Every row gives one point. Examples show where two turns around zero, p and q, send a point. Write where each new point lands after one turn and then the other. Backwards means that the second turn is done in reverse. Each puzzle has new turns, and all numbers are rounded.
In the rows, 100 means zero.

Turn p:
45 93 -> 47 84
155 116 -> 152 125
65 80 -> 69 75
102  85 -> 104  86
133 126 -> 128 131
Turn q:
 63 102 -> 80 69
 90 109 -> 87 96
109 144 ->  67 130
138  45 -> 167 105
Where do these land?
p, then q: 120  51 -> 153 101
q, then p:  62 143 -> 46 80
p, then q: 107 100 -> 103 107
q, then p backwards: 62 97 -> 78 69
q, then p: 149 108 -> 110 149

Turn p:
114  75 108 -> 97 94 71
 97  69 108 -> 80 95 75
 85  74 101 ->  73 101  87
141 169 116 -> 171  77 133
96 80 43 ->  89 159  90
 66 132 123 ->  88  75 144
Turn q:
 81  63 109 -> 109  96 141
109  92  82 -> 98 79 98
 96 176  79 ->  53 124  42
115  69 130 -> 142 100 119
Where do these land?
p, then q:  91  57 105 ->  60  90 116
p, then q: 115  80 129 ->  94  66 117
q, then p: 148 156  83 ->  99 176 103
p, then q backwards:  74  95 126 -> 89 91 66
q, then p:  72 112  58 ->  51  99 117

Turn p:
157  81 136 -> 89 55 48
109 114  83 -> 122 107  96
121 104  97 -> 112  94  83
 24 116 103 ->  83 119 173
88 84 81 ->  91 126  99
Turn q:
 63 119 154 -> 118 127 160
118  61  77 -> 112  65  68
 60 104  45 ->  45  61 110
135 101 139 -> 139 133  87
117  93  98 -> 108 100  83
107 121  87 ->  80 113  91
Where do these land?
q, then p: 116 123 123 -> 132  86 110
p, then q: 75 81 63 ->  74 137 116
q, then p: 118 143  74 -> 118 124 144
p, then q:  56 111 106 -> 126 123 130
p, then q backwards:  77  88 112 ->  80 118  90
p, then q backwards: 158  54 122 -> 143  86  38

Turn p:
105 131  78 147 ->  63 137  98  69
152 101 122 106 ->  78  99 149 118
141 117 127  60 -> 125  87 159 107
 84 104 108 150 -> 55 97 80 80
61 83 95 61 -> 144  81  68 106
 52  68 103 110 ->  97  76  47 106
105  97  67  66 -> 138 125  99 114
Turn q:
 67 120 110  82 ->  76 127 125  98
107  82  58 124 -> 100  87  57 126
 86 126 129 113 -> 101 102 141 113
169 119  76 103 -> 169 107  70 102
 69  53 126  78 ->  53  77 107  61
Where do these land?
q, then p: 102 116 125 151 ->  51  75 105 122
p, then q backwards: 130  84  91  82 ->  95 133 101 121
q, then p:  91  83  83 109 ->  98 111  75 102
p, then q:  90  66 102  24 -> 158  47  70 105
p, then q:  88 150  99 134 ->  77 146 109  67

Turn p:
107 120  92 110 121 108 ->  96  93  80 123 109 106
 46 121  90 107 103  74 ->  66  88 105 103 117  50
111 106  90 128 120  92 -> 114  84  82 126  97  91
 96  96  88  75 114 110 ->  96 127  87  95 112 102
 87  74 104  88  87  60 -> 110 117 129  88  85  66
115 111 138 106 110 116 -> 111  86 117 114 120 131
119  78  88 114 121 114 -> 132 100  73 102 100 107
 99  99 117  91  24 140 ->  71  80 123  41  76 144
121  96  94  81 100  84 -> 105 125 105 110  83 103
Turn q:
 66  68 100 111 122  85 -> 104  88 101  90 152  90
 82  79  87 108  72 121 ->  87  67  74 112 102  87
 96  69 113  81 116 103 ->  78 101 108  74 117  84
116 106  80 116  78  94 -> 119  83  86 102  80 115
115 132  95  97 144 133 ->  85 108 156 123  87 114
117 115 141  90 112 106 ->  98 135 121  96  83  77
 99 105  64 123  85  90 -> 121  73  85 111  99 126
108 126 120  75  71  68 -> 109 145  68  92  81 107
Where do these land?
p, then q backwards: 130 148 108 103 108 126 ->  77 126  50  88  95 112
q, then p:  92 110 104  86  77 111 -> 83 86 88 94 90 83
q, then p: 111  89  76 125 103  87 -> 128 115  95  89  95 121
q, then p: 127 125 118 117 100  85 ->  92  94 116 114  73 130
q, then p backwards:  89  53  87  55 102 112 ->  53 125  87  94  75 132
q, then p backwards:  81  76 128 116  99 114 ->  65  97  95 114 117  78
p, then q:  71  99  80  98 111  65 -> 133 121  86  91 121 119

Turn p:
 80  97  74 107 146  85 ->  61  70 119  97 113 121
 57  62  78  70  75 142 -> 109  99 114  68  27 121
139  78  86 116  87  76 -> 131 102 103 133 120 127
 76 152 119  58 103 100 ->  92  93  84  43 112  59
 97 121 144 121 131  48 ->  79  61  75 129 141  63
 92 109  94  75  58 139 -> 122 134  92  64  67  98
140  57  83 111 135 113 -> 101 106 158 138 105 120
118 124 122 143  65  97 -> 106 135  54 129 113  91
Turn q:
109 117  72  98 108 154 ->  78 112 135 118 138 124
 99 114 138  55  85 114 -> 108 126  78  58 114 130
 89  50  78 140  73  94 ->  63  62  92 130  59  99
152 130  83 115  87 117 ->  99 146 140 125  89 112
127  80  90 115 130  75 -> 114  82 134  98  76  73
 47 112 113  35  85  81 -> 139  84  39  77 131 131
 78  98 126 142 132  65 -> 99 89 83 95 94 31
Where do these land?
p, then q: 114 147 113 107  89 118 -> 144 107 100 117 125  88
q, then p:  96 102  82  53  98 128 ->  82 122 143  99  85  80
q, then p: 102  24 108 100  79 107 -> 128  91  95  85  28 111
q, then p:  89 168  61 159 109  66 ->  71 100  57 158 167 122
q, then p backwards: 127  95  97  65 102  83 -> 107  80  77  70  80 104
q, then p:  62 113 101 102  91  72 -> 100 100 111 108 119 144
p, then q: 109  51 137 113 132 127 ->  77 119  57 103  60  63

Turn p:
130 113  63 110  85  65  98  73 ->  84 111  93  91  60 100 138  66
102 125 140 116  94 115 136 109 -> 125 100 134 115 133  98  85  72
 73 107 143 129 139 117  60 118 ->  99 146  80 123 149 100  66 125
 73  74  96  79  96  66  64 116 ->  50  89  72  86  95  89  79 120
120 100 122 114 103  98  87 137 -> 107 106  86 128 109  67  80  92
145  92  91 132  74 131  73  72 -> 148 140  86  84  57  91 100  89
 98  68  64  49  83  70 132 116 ->  72  26 102  91  70  98 112 105
 73  75  80 125 129 110 110  72 -> 101 110  93 110  91 160  99 118
113  95 100  69 125  85 131  85 -> 103  62  89  97 117 117 130  89
 81 125  63  64 100 112  89 126 ->  77  90 124 100  97  75 127 145
 92 126 137 111  72 131 121  76 -> 133 117 142  75 122 106  84  79
Turn q:
 79  87 137  98 105  91 155  92 ->  77  79 144  76 137  91  85 103
 79 150  92 102 176  69  87  62 -> 125 139 108  93 111  13 138 100
103 164 122  99  68 114  86 125 ->  64 138  74  95 106 127 130 139
 90  81 108  78  95 106  77 125 ->  94  87  71 115 102 101  73 114
108  94  81 112  76  92 105 105 ->  96  89  98 106  93 122 113  81
112  87  89 123 133 121  67 104 -> 145 125  93 124  95  99  84  97
 93 118  95 120  67 118  68 101 ->  79 131  88 127  80 123 107 100
121  80  96 116 158 108  91 116 -> 163 107  98 107 121  90  85 102
 94  79  75 107  73 107 130 118 ->  88  82  97  91 109 133  90  63
116  78  85 110  77  64  90  87 -> 104  66 109 125  77 106 122  86
103  81 119  34  72 111 143  65 ->  63  58 120  42  69  94  69 115
Where do these land?
q, then p:  78 103 126  75 121 116 157 107 ->  75  81  65  87 146  91 111 134
q, then p:  83  89 137 112  79  82  59 118 ->  89 129 107 147  88 113  67 107
q, then p:  89  95 130 117  72 123  55 116 ->  98 148 125 131  90  90  79 119
p, then q: 157 111  65 131 118  73 115 111 ->  85 104 154  94  90 127 132  57
p, then q: 103  90 110  85 108  84 113  46 -> 106 102  98  56  74  92  68  91
q, then p backwards: 123 118  60 157  98  87  97  93 -> 136 133  83 130 117 102 130  67
q, then p: 102 129  90  82  98  82 130  92 ->  89  58 109  87 114 113 109 101
p, then q: 108 106  80  91 121 143  43 134 -> 108  85  60 107 146 123 151  94
p, then q backwards:  72  79  96  95 100  95  87  99 ->  99  99 118  79  81 117 101 109
p, then q:  85  78 106  55  83 114 145  84 -> 117  64 102  98  90 106  42 123

Turn p:
119  78 111 118 105 106 116 134 138 -> 109  73  53  98 104  89  86 124 117
134  75  83  98  89 111  90 108  92 -> 108 126  75 105 123  92 103 117  84
103 121  92 122  59 119  93  65 100 ->  81 128 117 129  95 131  69 110  95
 80  95  94 104  60  83  82  98  67 -> 104 118 120  96  86 100  81  91  51
109 115 135 130 109  97  86 119  67 -> 124  79 105  74 110 144 101 106  81
111 120  91 117 125  57  77  98 105 ->  63  87  98  63 123 112 100  80  96
 99 120  92  68 133 133  80 128 116 ->  86  74  91 123 104  97 159 113 104
 65  70 106 123 118 123 144  58 135 -> 113 112  80 117  56 101  77  72 165
 87 114  78  68  74 108 126 130  55 -> 132  90 136 136 117  72 106  91  63
 93  92 119  52 128  61 106  62 127 ->  78 110 126  58  83  61 118  96 145
Turn q:
 79  92  84  59  85 132  83  84 128 ->  99 137 110 105 136 119 132  76  84
107 113  89 118 123  64 122  90 152 -> 101 104  80  98 140  80  54 133  89
 81 122 101 113  94  76  91  76 125 ->  90 117 106  83 110  96  86 130  69
118 149  85 111  76 117 125 100  87 -> 114  91  64 109  85  83 137 131  86
 89 102 117 115 118 126  80 114 143 -> 129 127 126 132 111 109  79 109  93
 96  65 153 100 126 122 132  99  31 ->  76  50  98 135  42 120  86  48 102
 91  73 106 126 157  96 113  89  53 -> 110  62  85  89  65 123  52  64  96
 95  73  90 107  71  79 103 130  91 ->  92  70 124  85 111 104 113 111 131
117 102 106  91  89 117  83  77 124 ->  90 141  92 113 105 109 107 106 102
115 121  87  79  85  65 104 135  61 ->  98  72 100  70  85  51 127  97 121
112  87  80  80  74 107  64 106 103 -> 101 129 112  82 109 107 130  94 128
Where do these land?
q, then p: 110  79 117 116 110 100 122  76 115 ->  87 101  77 115  83 122 112  85  80
q, then p:  94 117  86  82 107 108  85 176 115 -> 102  92  93  44 134  97  79 125 141
q, then p: 120 125 122  95  57 104  91  99 110 -> 108  52 111 108 100  95  70  91  94
p, then q backwards:  59 143  91 128 113  36  90  89 118 ->  68  50 124  79 113  55 107  82  55
p, then q:  77 107  94  97  92  63 125 143  87 ->  61 101 103  72  83 113  77  76 129
q, then p backwards: 117  92  95  82 156 136 122  77  74 ->  65  68  65 152 116 111 112 110  95
q, then p:  77 110 112  88 121 134  62  70  82 -> 107 126 150 123 110 132  91 114  95
q, then p: 115  84  93  74  69  81 111 106 125 ->  92  66  92  92  85  89 109  72 127
p, then q: 112  86 104 121 128 108  65  63  66 -> 115 114  61 128  98  90 133  86  63
p, then q:  99  77 113  92  85 108 110 122 123 -> 104  91 109  80 112  91 106 115 133
p, then q: 118  81  73 124  63 123 118  79  84 -> 140 127  90  83  64  93  94 127  94

Turn p:
141  74 111 113  77  88  45  89  79 ->  88 105 153  78  94  71  90  67 137
106 114  78  78  83  89 120  80 152 ->  78 135  74  88 124 110  73 100  66
129 117 128 136 102  97 129 134 133 ->  56  75  94 135 128 135  87 103 118
137  52  52  80 151  80 115  78 103 ->  99 158  72  50 107 109 125 121 148
 66 134  77  50 124  79  56  91  81 -> 134 108  78  79 104  63 147  61  63
 95  89 117  88  78  57  76 119  66 -> 106  72 124  68  79 110 111  56 101
 92  96  95 135  68 113 120  35  55 ->  87  81 122  72  60  57  76 157  89
 90 111 131  65 119 113 120 115 132 -> 109 112 101 126 130 139 119 105  71
 82  85 122 138 116 132 110 124 145 ->  87 112  95 170  88 127  92 112 113
 61 129  88 117  82 152 109 135  55 -> 155  42  85 134  86  80  80 118  94
Turn q:
 59  87  73  86 112 123  96 115 134 -> 116  76 109 126 138 114  95 113  62
116 134 111  60 131 102  89  94  65 -> 127 132  90  44 112 108  96  85 105
138 114 122 148 111 133 146  31  59 ->  62 127 102  55  42  98 181 107  96
105  76  81  80 135 103 106 168 127 -> 163  82 132 126 124  70  85  91  87
 77 124  70  71  92  79  64 126 121 -> 100  91 108 101 148 109  43  96  99
125 137 145 146 111 105 150  72  97 ->  60 121  98  81  64  73 156  56  90
 72  86  88 115  66  89  99 121  82 ->  90  62 101 119 107 117  97 103 134
95 91 66 73 94 42 88 76 90 ->  87 101  74  84 131  77  70 143 130
 78  86 105 108 109  76  51  99  88 -> 104  68  71  86  88 108  60 109 100
168 125 117 146  92 151 130  74  84 ->  74 142 148  80  36 103 152  86  97
 63  58 121  90  41  97 109  99 105 ->  91  90  64 162 103 131 108 111 128
104  80 101  77 106 101  72 125 149 -> 127 108 103 137 107  93  58 102  73
Where do these land?
p, then q: 113  72  71 118 101  87  92 123  68 ->  91 131 103 138 111  93  78 122  85
q, then p backwards:  99 105 133  63  77  89 121  73  65 -> 114  76  63  94 149  82 106 114 120
q, then p backwards:  63  97  86  77 116  52 104 106  96 -> 132 143  66  99 102 112 111 115  90
p, then q:  62  69  53 109 119  92  76  64  77 ->  61 132 116 116 136  89  80  97 151
p, then q: 120 105  68 102 138  74  94  71  85 ->  98 108  96 107 161  72 102 101 105
p, then q: 128 128 148 124  33 114 134 104 151 -> 130  34  67  76  59 152  80  90  66
q, then p: 139 109  62 103  69 176  77 145 162 ->  76  37 185 157  98  77 122 112 106
p, then q: 114 134 101  95  90 160 105 154 140 -> 104  64 128  62  43  77  87 113  55
q, then p backwards:  77 101 103  99 122  51  63  70  59 -> 116 110  41 112  85  72 141 101  76
q, then p: 107  75 141  84 110  97 125  95 120 ->  72  77  70  75 104  81  81 111 111
q, then p backwards:  93 124 138 118  89 116 151  95  98 ->  89 106 117  98 141  59  64 108 115
q, then p backwards:  84  82  96 109 136  93  57 100  80 ->  83 107  77  95  68  97 133 107  65

Turn p:
104 113  97 100  94  79 116  89  72 101 102 ->  74  94 111 107  96 108 116 107 116  98 117
 90 119  88  91  84 113  85  92  58 105 103 ->  71 117 115 118  90 113 122 114  85  90  86
 68  81  96 126  92  80  92 142 124  96 112 -> 110 102  82  65 101  52  87 125 104  82  94
 80  96 103  76 137  96 104  67 136  90  98 -> 107 119  88  80 110 134  55  82 106 108 114
 87  81 103  89 123 122 103  77 137 119  99 -> 126 121  87  76 109 121  82  85  84 127 105
107  89  99 133  81 104  96  91  69  84  91 ->  92 108 116 129  92  77 112 115 119 118  89
123 116  92  87  51 110 127  85  68  96 109 ->  94  81 127 118 100 131 147 120 119 100  85
 99  67  87  93 111  81  78 145 141 112  84 -> 137  91  91  65  71  65  75  86  82  79 106
112 121 112 109  83  95 117  84  59 118  80 ->  85 104 115 134 102 106 140 106 106 104 127
 98  91  73 120 129 104 102 147 128 100 107 -> 105  94  67  65  93  62  96  71 100  92  81
 96  78  99  88 116 101  97 152 124  75  77 -> 128  97 108  80 102  66  76  69 103  66  87
123 126  97 102  88  97  86  66  93  95 106 ->  88  88  90 135  87 128 101 112 104 110  98
121  96 117  94  96 100 101  89  64 104 127 ->  73  76 125 112 109 106 110 109  88 120 100
 94 124 136  91 116 117  96  74 126 105 104 -> 110 107  78 115 136 130  81  97  83 107 112
Turn q:
 86 101 123 142 127  56 102 110  83  87 109 ->  62 121  92  73  71  89  90 109  83  94 141
118  72 109  92 102  75 106 155  93 122 127 -> 126 114  70 128  92 116 106 101  88  86 155
 50 108 106  94 103 102  80  62 110 126  94 ->  85 114 104  78 111 105 129 126  79 128  62
102  74  91  71 104  96  98  92 112  78  77 -> 120  80 103  95 104  98  91 134 112  79  87
 89  52 138  83  88  75 101  81 117  76 115 -> 126 103  92  62  70 112 128 124  97  58  96
105  99 116  92  76 109  84  90  86  75  68 ->  99  79 144  91 105  98 114 106 117  85  99
104 101  79  94  94 127 140 104 108  91  80 -> 123 110 104 106 120  78  75  90 130  98  83
 88  95 105 132  93 129  96 125  98 118 120 ->  78 127  81 116 114 104 124  75 112  99 109
134 105  72 120  69  99  63 111  79  95  92 ->  74  78 132 142 108 114  93  81  89  75 108
101 131  93 108 106 116 101  76 126 127  62 ->  90 105 119 120  92  82  96 109 112 142  61
116 139  70  92 101  96 119  99  90 109 106 -> 109  94 106 111 109  98  63  75  84 126  97
 95 129 100  98 118 109 101 106 107  89 128 ->  91  94  79  83 100 118  87  80 107 122 102
112  94  99  83 120 112 111  91  91 109 123 -> 117  83  72  96 104  88 104  87  90 107 100
Where do these land?
q, then p: 111  91 149  91 128  88 115 107 110 105  95 -> 114  58  99  74  88 111 124 122 103  91  96
q, then p: 120  96  81  92 136  92 118  86  95 102 132 ->  84 102 118  98  45 102  99 107 100 108  91
p, then q backwards: 117  82  90  93 116 126  71 102 118 104 102 -> 115 120  86  91  98  87 117  72 109 114 121
q, then p: 115  93  89 104  24 104  92  86  67  69  94 -> 101 102 129 144 153 105  55  92 121 121 103
q, then p: 118  89  84 104 112  85  82 116  81 113  88 ->  77  98  98  91 103  65  97 115 102 111  91
p, then q backwards:  86 108 103 143 102 122  93 114  99 106  90 ->  89  79  95 114 114 117 121  95 100 135  99
q, then p backwards: 105 107 130 105 139  80 123  77 102 108  92 -> 100  64  77 131 102  81  84 107 106 124 106
p, then q: 109 108 109 119 120  88  25  96 115  82  90 ->  41  97 131 125 109 121 101 101  70  71 108
q, then p: 119 104  86 107 131  90 114 107 114  92  79 -> 109  93  86  97  73  79  87 125  87  89  98
q, then p:  97 115  97  81 128 117  97 113  88 104 101 ->  95  99  92  71  85  97  98  89  81 118 107
q, then p:  39  87 111 106  90  89 120 101 105  87 107 ->  86  95  94 103 115 134 102  72  93  51  92
q, then p: 109 115  94  81  45 103 113 111 110 101 134 -> 107 100  98 148 111 129 106  81  98 136  84
p, then q:  73  98  83  89  42 104 110  85  99 118 111 -> 134 110 103 113 115 105  89  82 146 114 130
p, then q:  82 107  92  84  87 113 127  98  96 109  87 -> 118  94  96  85  97  93  88  82 124 119  96

Turn p:
109  82  99  81  88 111 111  79  76  83  98 106 ->  87 103  86 112 119 118  94  91 120  82  84  87
112  98 105 130  84  95 104 122 112  77 109 116 -> 117  88 100 120 107  89  96  99  88 108  79 135
 84 114  67 111  97  93 123  92 106  82 106 107 -> 113  79  99 114 118  74 119 101  91  94  92  80
 86  51 109  93  88 103  94 121  84 112 109 121 ->  97 109  92  77  98 126 116  99 100  67  76 131
 86  98 102  88  91  89 100 115  98  91  56 111 -> 113 101  94 110 101 103 109 133 127  83 116 113
115 101 108  85  87  95 118 101  87 147  86  35 ->  97 126 119  60 136 132  97 104 110 138 133  85
 88 123  97 108  94 129 112  62  74  93  91 121 -> 122 104  65 119 101 102  84  94  98  84  95  58
105 102  95 102 138 102  56 104 129 126  83  37 ->  79  79 119  68  69 108 104  86 106 141 163 102
 87 111 104  94 114 112 114 113  90  87 114  80 -> 104  98  94  79 101  81 101  93 120 117  86  89
102  96 111 112 103  77 115  93  76  89 112 120 -> 118 109 120 110 106  96  89  89 103  77  75  99
 82 107 114 101  97  98  72  91 176  91 116 121 ->  77 112  91 138  58  72 137  96  69 116 110 124
 94 109  86  85  84  94  82 103  77  98 104 110 -> 100  89 104 102  91 119 103 123 102  93  80  84
150 108 102 109 135 104  98 106 114 124 115 115 ->  74 100 115  89  96  81  52  93  66 100 110 113
Turn q:
 89 114  90  99 108 118  78 112 100  84  73 130 ->  82 103 115  87 107  76 104 118  65 102  84  87
102 134 116 103 105  99  72 125  88  90 121 113 ->  75  79 101 100 113  76  77  85  80  75 103 108
102 101  75  77 106 114  90 132  95 124 100 132 ->  89 112 118  72  74  88  64  98  81 108  94  85
 90 107  72  99  78  85 134  92 118 124 111  78 -> 134 127  86  83  93 135 102  85 112  82 106  95
 99 139  84  91  95 125 114 104  97  91 106 105 -> 101 114 121  83 119  98  91  90  96  75  73 100
 94 119 108 141  98 111  79  77 135  96 119  84 -> 107  96  79 130  96 108 123  96  75  68  82 132
 99  64  85  78  92  83 104  63 139  69 107  83 -> 145 116  91 105 117 116 116 121  99 135 116 138
149  73 123 101  91 102 103  97  80  87  86  72 ->  72  76 117 107 101 119 117 110 142 119 114 123
102  86 126  68  96 114 128  75  73 125 100 130 -> 108  84  93  98 102 102  68 106 136 132  64  73
116 100 114 113  82  84 100 144 101 108  75 108 ->  62  96  88  74  85  96 101 118 109  84 124  91
 79  58  98  97  96  73  86  57  89  94 102  64 -> 139  78  89 121 105 117 134  86 102 140 125 101
 95 105 115  95 126  87 108 116  90 124  88  82 ->  76 115  88 110  95  95 100  74 115 107 112  79
106 126  94 136 122  80  89  91  97  92 114  97 ->  94  97 104 138 112 109 100  94  78  69 114  98
 78  74  99 101 106 125 116 114  97  92  98 122 -> 116 106 112  95  82  64 102 118 110 106  88  87
Where do these land?
p, then q:  94 118 113  82 121 109  90  96  82 123  82  96 -> 102  98  96  73 106 100  97  74  90  94 102 133
p, then q: 117 107  90 122 100  89  87  74 118  78  80 129 -> 109  65 109 127  85  97 115 119  96  74 118 103
q, then p:  70  91  79  99 103  91 110 109  79  91  78 120 ->  92 112 130  79 112 104  94  97 119 131  99  98
q, then p: 102 105 102  70 126 110 135  78  90 111 100  89 -> 100 108  96 108  83  91  88  96  83 120 148  92
p, then q backwards:  85  93 124 119  93  87 126 124 110  68 130  99 ->  77  96 112  81 110 147 103  86 112  80 114  80
q, then p backwards: 110 113  78  68 130  71  77  79 115  69  88  71 -> 129  85 111 118  64  89 125  86 137 128  98  71
q, then p backwards: 125 116 109 120  76  88  95 131 114 112  72 123 -> 106  91  80  55 111 120  83 110  99 128  92 121
p, then q:  68  71  76 120 131 119  91 112 118  84  86  83 -> 153 108 101 101 100 115  77 128 119 122 112 110
q, then p: 115 101  94  94  86 123 101 110 111 126 121  80 ->  90 110  72 136  96 112 105 114  94  92  99  94
q, then p: 113  83 117 110  86  62  80 108  93 125  95  75 ->  87  92  79  87 115 108 134  78  71  96  77  88
p, then q:  98 132  96 111  76 124 124 104  85 123 125 105 ->  66 106 129  93  99 121 103  69  98 116 111  81
q, then p:  85 103  81  75 104 105  83  72 121  99 126 112 ->  99  92 105 100  94 125  54 112  93  82 108  91
p, then q backwards: 107  76 136 118  71 125 120  99 107  73  85  83 -> 101 101 127  71 110  87 113  70 126 100 120  62
q, then p: 111  91 103  90  96  96  80 103  57 120 132 133 ->  86  97 107  98  77 155 115  78 103  98 105 123
